Every row gives one point. The ring and each string are closed loops that go straight from each point to the next, and from the last back to the first. Before rounding, they use only three directions, however many columns there are. How many times does the string pass through the ring? Passing back the other way cancels.

Ring (9 x 4):
[[ 24  -1 -31 -21]
 [ 28  21 -22 -19]
 [ 19  46  -5  -3]
 [  2  48  10  18]
 [-15  26  14  36]
 [-25   0   7  39]
 [-25 -22  -7  29]
 [-16 -31 -21  12]
 [  7 -24 -32 -10]]
String (14 x 4):
[[-43 -25  -5  37]
 [-44  -9   7  47]
 [-38  12  24  59]
 [ -6  24  16  37]
 [  3  15  -2  15]
 [ -5  35   3  17]
 [-11  55  12  22]
 [-12  60  24  35]
 [-22  40  27  49]
 [-42  18  20  53]
 [-41 -18  10  53]
 [-11 -25  -6  28]
 [  0  -4 -10  13]
 [-17  -4 -10  16]]
Times through: 2

Ring (10 x 9):
[[ 22   6   5 -15  37   8  30   0  10]
 [  6  24  18   1  26   1  26  -2  14]
 [ -7  28  25  20   9  -3  12  -1  16]
 [-12  13  21  38 -11  -3  -7   2  16]
 [ -9  -9   8  41 -23  -1 -21   3  14]
 [ -1 -30 -11  32 -27   2 -27   1  12]
 [ 14 -47 -31   8 -16   6 -21  -2   9]
 [ 24 -49 -35  -7  -2   9 -10  -2   8]
 [ 32 -41 -29 -18  17  13   7  -1   6]
 [ 32 -17 -10 -21  35  13  24   1   7]]
String (21 x 9):
[[ 10  -3 -27 -24  11  -4  13 -18  17]
 [ 18 -16 -14 -10  15   6  10  -4  11]
 [ 10 -10 -21 -12   6  -1   6 -11  14]
 [ 16 -15 -38 -33  12  -2  12 -19  15]
 [ 47 -36 -31 -43  44  17  29  -2   4]
 [ 51 -34  -2 -21  52  27  31  15  -1]
 [ 48 -19   2 -27  60  24  41  11   1]
 [ 25   9  -5 -33  45   6  39  -8  12]
 [ 11  25   0 -25  35  -2  35 -13  16]
 [ 11  37  29  -6  44   4  41   0  13]
 [  8  33  44  17  36   8  32  10  11]
 [ -7  43  38  19  21  -2  24   1  16]
 [-20  47  17  10   3 -15  14 -16  23]
 [-22  46  16  13   0 -16  12 -16  24]
 [-16  48  41  28  11  -7  17  -1  19]
 [  1  27  43  30  21   6  19  11  11]
 [  8  11  24  17  19   7  15   7  11]
 [ 13   2  18  12  21   9  15   8   9]
 [ 24   3  28   9  38  17  27  15   5]
 [ 30  10  15 -19  53  14  42   5   7]
 [ 26   1 -12 -33  40   6  34  -8  11]]
Times through: 0

Ring (7 x 14):
[[-10 -13 -12   8   7   0  -9  18 -12  -1  -8   2 -11   6]
 [  7  -5  -8   1  36 -17 -21   4   6  -5 -28  17   7 -17]
 [ 24   8  -1 -13  43 -13 -14 -14  27  -9 -27  20  10 -30]
 [ 29  15   4 -23  28   5   3 -21  33 -10  -9  11  -2 -24]
 [ -1   4   3 -16 -10  17  10  -5  14   2  16  -6  -7  10]
 [-25 -10  -2  -2 -24  13   3  14  -7  10  20 -11  -4  30]
 [-29 -16  -8   8 -22  11  -1  24 -19   8  14 -11 -12  30]]
String (24 x 14):
[[ -8  -5  -4  -3  -1   5  -2   7   1   2   3  -1  -4   9]
 [-11  -6  -7  -2 -20  24  13  14  -9   1  20 -13 -27  21]
 [ -8  -6 -10   0 -25  33  20  17 -13  -1  25 -17 -41  22]
 [-36 -23 -14  16 -29  14   0  35 -33   9  16 -15 -23  37]
 [-34 -23 -10  15  -2 -13 -23  28 -21  10  -7   2  11  22]
 [-12 -10  -6   2   8  -6 -13  11  -3   3  -8   5   5   7]
 [-15 -13  -8   7  12 -12 -19  15  -7   3 -13   7   8   5]
 [  5  -1  -5  -5   9   8   1   3   5  -4  -2   2 -13  -2]
 [ 14   0  -9  -3  20   6   0   3   5  -9 -10   6 -18 -13]
 [ 15  -3 -10   2  47 -20 -23   3   8 -10 -36  22   5 -27]
 [  5  -8  -6   4  60 -44 -44   1  12  -3 -52  33  37 -29]
 [  3  -4  -3  -2  41 -27 -29  -1  13  -1 -33  23  27 -18]
 [ 11   3  -3  -9  21  -1  -5  -4  14  -5 -11   9  -2 -11]
 [ 21   8  -2 -14  18  10   6  -9  18  -9  -5   5 -15 -15]
 [ 39  18   1 -23  30  12  11 -22  33 -15  -9  10 -16 -30]
 [ 53  29   8 -35  43   9  11 -38  53 -18 -13  16  -6 -44]
 [ 13   9   6 -19  27 -10 -10 -17  30  -2 -14  15  20 -16]
 [ -5  -2   1  -8  15 -10 -14  -2  13   3  -9   9  18  -1]
 [  0   2   3 -13   8   0  -4  -5  16   2  -1   4   8   1]
 [ -5  -2   0  -8   5   0  -6   1   9   3  -1   3   6   5]
 [  5   5   0 -13  -6  19  13  -3  11  -2  13  -6 -16   5]
 [-12   2   4 -16 -35  33  23   1   5   6  36 -19 -20  29]
 [-49 -18   2   1 -39   5  -6  20 -13  22  26 -14  16  49]
 [-34 -15  -2   3 -18  -1 -11  18 -11  14  10  -5  12  31]]
Times through: 4
String (29 x 14):
[[-43 -23 -10  13 -36  13  -1  33 -30  14  22 -16 -12  45]
 [-41 -24  -9  15 -17  -5 -16  31 -26  13   4  -5   5  34]
 [-21 -14  -7   6  -1  -4 -13  18 -11   6  -3   1   3  15]
 [ -9  -8  -6   1   6  -2  -9  10  -2   2  -5   3   0   6]
 [ 10   0  -9  -4   4  18  10   5   1  -8   3  -3 -30  -3]
 [  4 -10 -15   9  24  -4 -12  15  -8  -7 -20   9 -15 -10]
 [ -2 -14 -13  12  44 -30 -35  14  -4  -4 -41  23  16 -18]
 [ -6 -11  -7   6  38 -31 -34   9   2   1 -35  22  26 -12]
 [ -5  -7  -4   0  23 -16 -21   5   5   1 -19  13  16  -5]
 [ 23   7  -5 -11  21  12   7  -6  15 -12  -7   5 -22 -18]
 [ 30   7  -7  -8  50 -11 -13  -9  21 -15 -33  21  -2 -37]
 [ 17  -1  -6  -1  59 -32 -32  -4  17  -9 -46  30  22 -35]
 [  3  -8  -6   4  54 -39 -40   2  10  -3 -46  29  33 -25]
 [ -7 -10  -5   3  31 -26 -30   7   4   2 -28  18  24  -8]
 [  8   0  -6  -4  17   3  -3   2   7  -6  -9   6 -10  -8]
 [ 15   0 -10  -2  19   8   2   5   3 -11 -10   5 -24 -13]
 [  6  -9 -16   9  15   7  -2  17 -11  -9 -11   3 -30  -6]
 [-27 -23 -14  18   6 -13 -23  29 -23   6 -14   5   3  14]
 [-29 -20 -10  13  -1 -10 -19  25 -19   8  -6   2   6  20]
 [ -8  -6  -4  -2   5   0  -7   8   0   2  -3   2   0   6]
 [  1  -2  -7  -5 -12  25  16   8  -3  -3  16 -10 -32  10]
 [-33 -17  -9   7 -39  24  10  28 -25  10  29 -20 -25  42]
 [-52 -25  -6  11 -45  13  -2  33 -30  19  28 -19  -4  54]
 [-45 -22  -3   9 -17 -10 -20  24 -17  18   5  -3  22  36]
 [-20 -11  -3   0  -4  -3 -11  12  -4   8   1   0   9  16]
 [  2   0  -4  -8  -6  19  11   3   4  -2  11  -6 -21   7]
 [-14  -6  -4  -4 -28  28  16  13  -8   4  27 -17 -26  27]
 [-47 -21  -5   8 -46  17   3  30 -26  17  31 -20  -8  52]
 [-32 -15  -7   5 -37  23   9  25 -21  10  28 -19 -21  40]]
Times through: 5

Ring (6 x 14):
[[-15   9  -4   6   3  15  -5  -8  -6 -24  37   0   2  -2]
 [ -3  -3 -25  32  26  22 -17 -36   6  -7  26  20  -8 -10]
 [  6  -5 -25  32  26  18 -14 -36  11   8   2  19  -9 -14]
 [  7   2  -5   6   6   5   4 -14   6  21 -36   1   1 -13]
 [  7   9  19 -24 -21  -7  21  26  -4   9 -33 -25   8  -4]
 [ -5  11  15 -18 -19   1  12  24 -10 -17  11 -22   7   1]]
String (29 x 14):
[[  4   1  -7  10   6  10  -2  -7   2  -3   7   0  -3  -7]
 [ 22 -10 -14  20  10  12  -7  -1   7  -7  22   0 -12  -5]
 [ -8   0 -19  25  17  23 -16 -21   0 -26  53  12  -7  -4]
 [-42  19  -8   9  10  23 -12 -30 -12 -33  52  11   8  -3]
 [-42  22   1  -3   0  18  -4 -18 -15 -32  43   2  12  -1]
 [-34  21   8 -11  -7  12   3  -6 -14 -24  26  -6  13  -1]
 [ -7   9   5  -6  -7   6   5   5  -6 -10   7 -10   5  -3]
 [ 10   1   4  -4  -8   3   7  15  -1  -4   1 -14  -1  -3]
 [ 20   0  15 -17 -21  -5  16  38  -3  -4  -7 -28   0   0]
 [ 12  10  33 -41 -40 -14  30  56 -11  -2 -26 -44  11   3]
 [-10  19  30 -39 -32 -10  27  32 -13   2 -33 -32  17  -1]
 [-19  21  21 -28 -20  -3  19  11 -11   3 -27 -19  17  -4]
 [ -2   9   8 -11  -9   2  11   7  -3   3 -16 -13   6  -5]
 [ 14   0   4  -4  -7   1   9  14   1   4 -13 -14  -1  -5]
 [ 27   0  21 -25 -27 -12  24  45  -1  11 -36 -34   3  -2]
 [  8  12  31 -38 -35 -14  30  45  -9   7 -39 -38  12  -1]
 [-14  21  29 -38 -31  -8  25  29 -14  -1 -27 -30  18  -1]
 [-14  16  14 -18 -15   2  12   9  -9  -5  -9 -15  11  -3]
 [  8   2   4  -3  -7   3   7  11  -1  -3  -1 -12   0  -4]
 [ 19   0  14 -15 -21  -2  13  40  -5 -15  11 -28  -1   3]
 [  6   4  10 -10 -15   4   7  28  -7 -23  26 -21   1   3]
 [-48  26   8 -11  -8  17  -1  -9 -20 -41  52  -4  15   2]
 [-30  16  -3   3   4  17  -5 -18  -9 -24  34   4   7  -3]
 [-16   9  -7   9   7  15  -6 -17  -4 -15  23   5   2  -5]
 [ 13  -4  -9  13   6  10  -3  -1   4  -6  13  -2  -7  -6]
 [  0  -4 -24  32  23  23 -18 -27   4 -18  44  16 -10  -7]
 [-22   2 -33  42  36  33 -28 -55   3 -24  59  32  -8 -10]
 [-24   6 -26  32  28  28 -21 -48   1 -18  42  26  -3 -10]
 [-19   8 -16  19  17  20 -12 -33  -1 -12  25  15   0  -8]]
Times through: 5
String (27 x 14):
[[ 23  -1  10 -11 -13  -6  16  21   3  18 -39 -20   0  -7]
 [ 16   7  24 -30 -27 -13  28  35  -2  21 -56 -32   9  -5]
 [-18  23  28 -38 -28  -8  26  19 -12   9 -44 -26  21  -4]
 [-13  15  12 -16 -12   2  12   5  -7   0 -16 -13  11  -5]
 [ 17  -2   3  -2  -7   2   7  15   1   1  -6 -14  -3  -4]
 [ 26  -3  13 -14 -19  -5  15  38  -1  -2  -8 -27  -2   0]
 [ 23  -4   5  -4 -11   0   9  25   1  -3  -1 -19  -4  -2]
 [ 17   1  15 -16 -22  -2  14  40  -6 -14   9 -29   0   2]
 [ 10   2  11 -11 -17   2   9  30  -6 -18  18 -23   0   2]
 [  7   2   7  -7 -14   5   6  27  -7 -24  31 -20  -1   3]
 [-22  14   4  -5  -7  13  -1   4 -12 -33  45  -8   6   2]
 [-39  20  -1   0   2  18  -6 -20 -13 -30  42   4  10  -2]
 [-17  11  -3   4   4  13  -2 -15  -4 -10  13   2   5  -6]
 [-20  12  -6   6   7  15  -4 -21  -4 -11  16   5   5  -7]
 [-39  14 -19  23  23  28 -19 -48  -5 -24  46  23   4  -8]
 [-19   1 -33  42  35  32 -27 -53   4 -21  54  31  -8 -10]
 [ 14 -13 -34  46  33  25 -24 -35  12  -9  38  23 -18 -10]
 [  0  -7 -36  46  38  27 -25 -52  11  -4  30  31 -13 -14]
 [-22   6 -28  34  33  26 -20 -60   6   0  14  31  -2 -15]
 [ -6   4 -10  13  12  13  -5 -22   2   2   0   8   0 -10]
 [ 12  -3 -10  13   8   9  -2  -8   6   4  -3   1  -6  -9]
 [ 18  -7 -13  18  13   9  -4 -12   9  11 -10   4  -8 -11]
 [-10   8  -5   6   7  10   0 -19   0   4  -9   4   4 -10]
 [-10   8  -7   8  11   9   1 -30   4  19 -32   9   5 -14]
 [-21  16  -1  -2   6   7   6 -31   0  22 -43   7  12 -15]
 [-13  12   1  -3   1   6   5 -14  -2   8 -21  -1   8  -9]
 [  9   1  -1   2  -1   5   5   2   2   4 -10  -7  -1  -7]]
Times through: 2

Ring (7 x 14):
[[ 11   4  10  16  -9  13  15   9  -3 -16  -6 -11  36 -18]
 [ -3   2  10   7  -4   4  16   0   3  -6 -11  -9  18 -15]
 [-21   3   1  -8   5  -9  11 -17  11   8 -13  -2 -11  -2]
 [-32   6 -12 -23  14 -21   4 -35  15  18  -9   7 -37  14]
 [-24   9 -17 -22  14 -18   0 -34  10  13  -3   8 -31  19]
 [ -4   9 -10  -6   5  -5   3 -18   2  -1   1   2  -2   9]
 [ 10   8   0   8  -4   7   8  -1  -3 -13   0  -5  24  -6]]
String (26 x 14):
[[  9   9  -5   4  -1   4   5  -6  -3 -12   3  -1  20   3]
 [ 10   7   2   8  -5   6   9  -1  -3 -14   1  -3  27  -1]
 [ 21   9   2  16  -8  16   9   8  -8 -21   2  -9  39 -13]
 [ 20  10   0  18  -8  18   9  10  -9 -20  -1 -13  36 -21]
 [  2   7   0   5  -1   5   9  -4   0  -7  -5  -6  14  -9]
 [  3   4   7   7  -5   4  13  -1   1 -10  -5  -5  23  -6]
 [ -4   5   3   1  -1  -1  11  -7   4  -5  -6  -3  11  -2]
 [  5   5   6  11  -5  10  13   4  -1 -11  -8 -11  23 -19]
 [  6   4  11  15  -8  13  16   9  -1 -12 -11 -15  29 -26]
 [  4   0  19  17 -10  12  21  12   1 -13 -14 -15  34 -27]
 [ -4   0  16   9  -6   4  19   3   5  -7 -13  -9  23 -15]
 [-14   0  11   2  -1  -1  17  -5   8   1 -17  -9   5 -17]
 [-17   0   9  -3   0  -7  16 -11  10   3 -13  -3   1  -4]
 [-13   3   4  -5   2  -7  12 -13   8   2  -9   0   1   2]
 [-16   6  -5  -9   6  -8   8 -19   8   6  -8  -1 -12   1]
 [-12   4   0  -6   3  -7  10 -15   7   2  -7   1  -1   4]
 [-33   3  -6 -22  12 -22   7 -33  16  17 -10   7 -31  16]
 [-45   7 -20 -35  21 -30   0 -48  19  29 -10  11 -60  22]
 [-42   8 -23 -35  22 -30  -2 -49  18  28  -8  12 -59  25]
 [-25   5  -8 -20  11 -20   5 -31  13  12  -5   9 -24  20]
 [-19   6  -7 -15   8 -15   5 -26  10   8  -4   7 -16  16]
 [-24   8 -16 -23  13 -20   0 -36  11  13  -1  11 -29  25]
 [-13   6  -7 -11   6 -11   6 -22   7   3  -3   5  -8  13]
 [-10   7  -5  -7   4  -6   7 -17   5   1  -4   1  -4   5]
 [ -8  10 -13  -9   7  -6   2 -21   3   2  -1   2 -10   7]
 [  1  14 -18  -6   6  -1  -2 -18  -2  -3   4   1  -4   6]]
Times through: 1

Ring (9 x 14):
[[ -7   4 -16   9   4  28  10 -23  -6  12 -17 -13  17   5]
 [-18  11  -7  10  -5  12  -6  -6  -4   3  -9  -1  15   7]
 [-27  15   4   8 -12  -9 -25  15   0 -11   7  12  11   7]
 [-25  13  10   6 -11 -21 -33  26   5 -19  20  16   9   4]
 [-13  -1   6   1   0 -17 -23  24   9 -20  28  10   8  -2]
 [  1 -14  -4  -1  12  -1  -4   8   9 -11  23  -3   9  -5]
 [ 14 -22 -17  -1  22  21  18 -15   5   3   9 -18  13  -6]
 [ 17 -19 -23   2  23  35  28 -30   0  12  -5 -24  15  -4]
 [  9  -9 -23   6  17  40  26 -34  -5  17 -16 -23  17   0]]
String (28 x 14):
[[-16  20  22   5  -7 -29 -44  32   8 -25  31  22   4   1]
 [ -6  11   8   5   1  -7 -22  11   4 -12  17   7   8   0]
 [ -7  -6  -5   2   5   2  -6   5   5  -7  13  -1  11  -1]
 [ -8 -28 -13  -5   9  -5   1  15  12 -14  27  -4  12  -5]
 [  0 -34 -13  -7  16  -4   5  15  15 -15  33  -7  11  -9]
 [  5 -38 -19  -7  20   7  15   3  13  -8  25 -14  12  -9]
 [ 17 -23 -10  -4  24  10  10  -4  10  -6  22 -13   9  -9]
 [ 13  -5  -4   2  17  12   2  -9   4  -2  12  -8  10  -5]
 [  5  -7  -9   3  13  15   5 -10   3   0   6  -9  12  -3]
 [  0 -10 -13   3  11  16   8  -9   2   1   4 -11  13  -1]
 [ 13   2  -5   5  16  20   5 -18   0   5   1 -11  11  -2]
 [ 20  -1 -11   5  21  32  16 -30  -2  12  -7 -18  12  -3]
 [  4   4  -5   6  10  17   1 -14  -1   3   0  -8  12   0]
 [  2 -16 -24   3  14  30  22 -23  -1  11  -8 -20  17  -1]
 [  8 -27 -42   4  21  55  48 -46  -6  26 -27 -36  22   0]
 [  7 -15 -39   8  18  60  45 -53 -10  31 -36 -35  22   3]
 [  1   7 -18  11   8  38  16 -34  -9  18 -24 -17  17   5]
 [ -3  14  -1   9   4  14  -7 -11  -3   3  -4  -3  12   3]
 [ -9  -1 -13   6   3  17   4 -10  -2   4  -5  -8  15   3]
 [-20  -6 -21   7  -2  21  10 -11  -4   7 -12 -10  18   6]
 [-32   5 -16  10 -12  13  -2  -4  -6   5 -15  -2  19  10]
 [-27  23   4  12 -14  -2 -23   6  -4  -4  -3  10  13   9]
 [-12  21   9   9  -5  -3 -24   5  -1  -7   5   8  10   5]
 [-15   7  -1   6  -3  -1 -14   6   1  -7   7   4  12   3]
 [-34   4  -1   5 -14 -15 -23  23   4 -15  13  12  13   6]
 [-44  16  15   6 -23 -37 -47  45   7 -28  27  27   9   7]
 [-37   6  10   3 -16 -32 -38  41   9 -27  29  22   9   4]
 [-31   5  12   2 -13 -34 -39  42  10 -29  34  22   7   2]]
Times through: 4

Ring (9 x 14):
[[  0   1  25 -37  11  -1 -19 -11  -4  15  22 -20  -4  -6]
 [  6   2  15 -24   8  -7  -2  -9  -8   6  13 -12   1   6]
 [  9   2   0  -7   6 -10  17  -4  -7  -4   1   0   4  14]
 [  9   2 -22  18   1 -11  39   4   0 -17 -13  15   7  19]
 [  5   1 -30  26   0  -7  42   9   8 -20 -17  19   5  13]
 [  0   1 -25  19   2  -1  31   9  12 -15 -11  16   0   3]
 [ -5   0 -10   2   5   3  11   4  13  -4   0   6  -5  -7]
 [ -7   0   6 -17   9   6  -7  -2  10   7  11  -5  -8 -13]
 [ -6   0  22 -34  11   4 -21  -8   3  15  21 -18  -8 -14]]
String (28 x 14):
[[ -9   5  -1 -14  14   9  -4  -4  10   6   5  12 -17 -15]
 [ -8   1 -13   4   6   6  11   5  16  -4  -2  10  -8 -11]
 [ -4  -3 -19  15  -1   0  23  11  17 -12  -5   3   3  -3]
 [ -2   0 -31  27   0  -1  36  12  16 -18 -15  18   1   2]
 [  1   3 -38  33   1  -2  45  12  13 -22 -21  30   0   8]
 [  3   4 -24  16   6  -3  32   4   6 -14 -13  24  -3   8]
 [  2   0 -12   7   2  -4  22   4   6  -9  -3   4   3   5]
 [  3  -2 -19  17  -2  -6  30  10  10 -15  -8   4   8   8]
 [  5   0 -41  40  -4  -7  53  15  13 -27 -24  25   8  14]
 [  3   3 -43  39   0  -5  53  13  12 -26 -25  33   2  13]
 [  1   4 -30  23   5  -2  37   7   9 -17 -17  29  -4   7]
 [  1   0  -9   3   3  -3  17   4   7  -7  -1   2   2   2]
 [ -2  -2 -14   9   0  -1  19   8  13  -9  -2   1   3  -2]
 [ -8   0 -13   5   4   6  11   7  17  -5  -1   7  -6 -11]
 [-10   2   0 -12  11   9  -5  -1  13   5   7   5 -14 -17]
 [ -6  -3   7 -14   3   3  -5   2  11   5  13 -15  -1 -11]
 [ -1  -2   4 -11   4  -1   2   0   6   2   9 -11   1  -4]
 [ -3   2  13 -24  11   2 -10  -7   2   9  14  -7  -8  -8]
 [ -6   3  29 -44  16   6 -29 -15  -2  21  25 -15 -14 -15]
 [ -5   1  36 -51  14   4 -36 -15  -2  24  31 -27 -10 -16]
 [ -2  -3  22 -31   6  -1 -17  -5   2  12  22 -27   1  -8]
 [  0  -1  12 -20   6  -2  -5  -4   2   6  13 -14   0  -3]
 [ -1   3  18 -31  13   1 -13 -11  -3  12  16  -8  -9  -6]
 [ -5   3  34 -50  16   5 -33 -16  -4  23  28 -20 -13 -14]
 [ -7   1  36 -52  15   7 -38 -15  -1  25  31 -25 -13 -19]
 [ -6  -4  22 -31   5   3 -20  -4   7  13  23 -27  -1 -15]
 [  0  -2   2  -8   3  -2   5   1   6   0   8 -10   3  -2]
 [ -3   2   4 -15  10   2  -1  -4   5   4   8   0  -8  -7]]
Times through: 1
String (28 x 14):
[[ -9   4  13 -29  16   9 -17  -9   6  14  15   0 -18 -17]
 [ -3   2   8 -19  10   2  -5  -5   3   6  10  -3  -7  -7]
 [ -1  -2   5 -12   4  -2   1   0   5   2  10 -12   1  -3]
 [ -7  -3  29 -39   8   3 -28  -7   5  18  28 -31  -3 -16]
 [ -7   2  43 -60  18   6 -44 -19  -5  29  35 -26 -15 -19]
 [ -3   4  32 -48  17   3 -29 -17  -7  22  26 -17 -12 -10]
 [  0   3  16 -28  11  -1  -9 -10  -4  10  15  -9  -6  -2]
 [  2   0   9 -17   7  -3   0  -5   0   4  11 -10   0   0]
 [  3  -4  15 -20   2  -6  -3  -3   0   5  16 -24   7   2]
 [  8   2  24 -35  10  -9  -9 -14 -13  11  18 -18   2   8]
 [ 10   6  15 -27  13  -9   2 -15 -16   6  10  -2  -3  14]
 [  8   4   3 -12   9  -8  12  -8  -8   0   3   3  -1  12]
 [  4   1  -2  -5   5  -5  13  -2   0  -3   2   0   2   6]
 [  6  -2  -5   2   0  -9  19   3   2  -8   1  -7   9   9]
 [ 13   1 -19  16   0 -14  40   3  -4 -17 -12  10  11  24]
 [ 13   5 -28  23   4 -13  48   2  -5 -21 -20  26   5  26]
 [ 13   6 -35  30   4 -12  54   4  -3 -24 -25  34   4  27]
 [  8   4 -27  22   4  -8  42   4   1 -18 -17  24   2  17]
 [  4   1 -16  10   3  -5  27   4   4 -11  -7  10   3   9]
 [  4  -2 -25  23  -3  -7  37  11  10 -18 -12   9   9  10]
 [  3  -1 -40  39  -4  -6  51  16  14 -26 -22  22   8  12]
 [  1   2 -38  33   1  -2  45  12  14 -22 -21  29   0   8]
 [ -1   4 -28  20   5   1  32   7  11 -14 -14  25  -5   2]
 [  0   2  -9   1   6  -1  15   1   6  -5  -2   8  -3   1]
 [ -2  -2  -7   2   2  -1  13   5  10  -5   2  -3   2  -2]
 [ -5  -2  -7   1   2   2   9   6  14  -3   3  -4   0  -8]
 [-11   2  -1 -11  11  10  -5  -1  14   5   7   6 -15 -18]
 [ -9   4   6 -21  15   9 -10  -6   8  10  10   5 -17 -16]]
Times through: 5
